Every row gives one point. Any point is a mix of the corners, with weights that add up to 1. It lies inside the corners' shape when no weight is negative. Say inside or outside, and name the corners with a negative weight.

Corners:
(1): -62 -59 -14
(2): 70 61 26
(3): -17 -8 -39
(4): -9 29 53
Points:
-1 -4 -11 => outside (4)
-17 10 46 => outside (3)
7 35 39 => outside (1)
44 41 14 => inside
-40 -17 6 => outside (2)
47 44 17 => inside

Corners:
(1): -16 -17 17 18 15 -9
(2): 8 8 30 10 16 11
(3): 14 2 7 11 15 -25
(4): 2 -1 -5 -34 8 -1
(5): -2 -13 -12 18 -121 -6
(6): 22 -36 16 7 21 0
(7): 8 -13 -24 16 36 22
Points:
2 -5 5 -4 -20 -7 => outside (7)
15 1 13 3 -23 -20 => outside (1, 7)
1 -12 11 20 6 10 => outside (3, 4)
-5 -10 -9 11 10 1 => outside (2, 6)
8 -20 -1 7 -33 -4 => outside (2)
6 -12 7 3 26 -3 => outside (5)
12 -11 4 2 -19 13 => outside (1, 3)
5 1 20 7 12 6 => inside
6 -15 15 6 -7 -5 => outside (7)

Corners:
(1): 46 -20 -94 -56 11 -52 7 -55 -33 -63 69
(2): -9 9 -76 -20 -74 -21 -14 13 -53 -15 62
(3): -7 21 -1 14 42 -42 -23 26 12 -60 -56
(4): 14 -11 34 35 -9 15 17 -16 15 -89 -71
(5): 40 -13 -26 -57 29 15 -30 16 -28 45 51
(6): -20 0 -75 8 61 19 -19 36 6 86 69
(7): 17 -14 -47 -29 20 -17 1 15 54 40 53
(8): 58 7 64 79 -17 -33 12 -21 -24 -23 -29
(9): -15 -47 70 63 -26 -21 26 36 -56 -45 -90
(10): 2 3 28 -32 -5 -27 56 -62 -14 -26 -66
(11): 9 -52 33 58 -28 -18 -7 -30 -16 -48 -118
(12): 69 6 -72 6 66 12 -1 52 -23 22 10
Points:
15 -3 -9 27 15 -5 0 4 -7 6 3 => inside
14 -8 -32 -9 40 -12 6 3 -6 31 14 => outside (2, 4)
7 -22 13 19 -8 -14 5 10 -28 -27 -36 => inside
10 -10 3 -2 -16 -27 16 -28 -19 -34 -19 => outside (12)
7 -12 -6 -6 -3 -26 4 -15 -5 0 -2 => outside (4, 12)
21 -11 -8 5 4 -18 10 -17 -25 -43 -24 => outside (7)
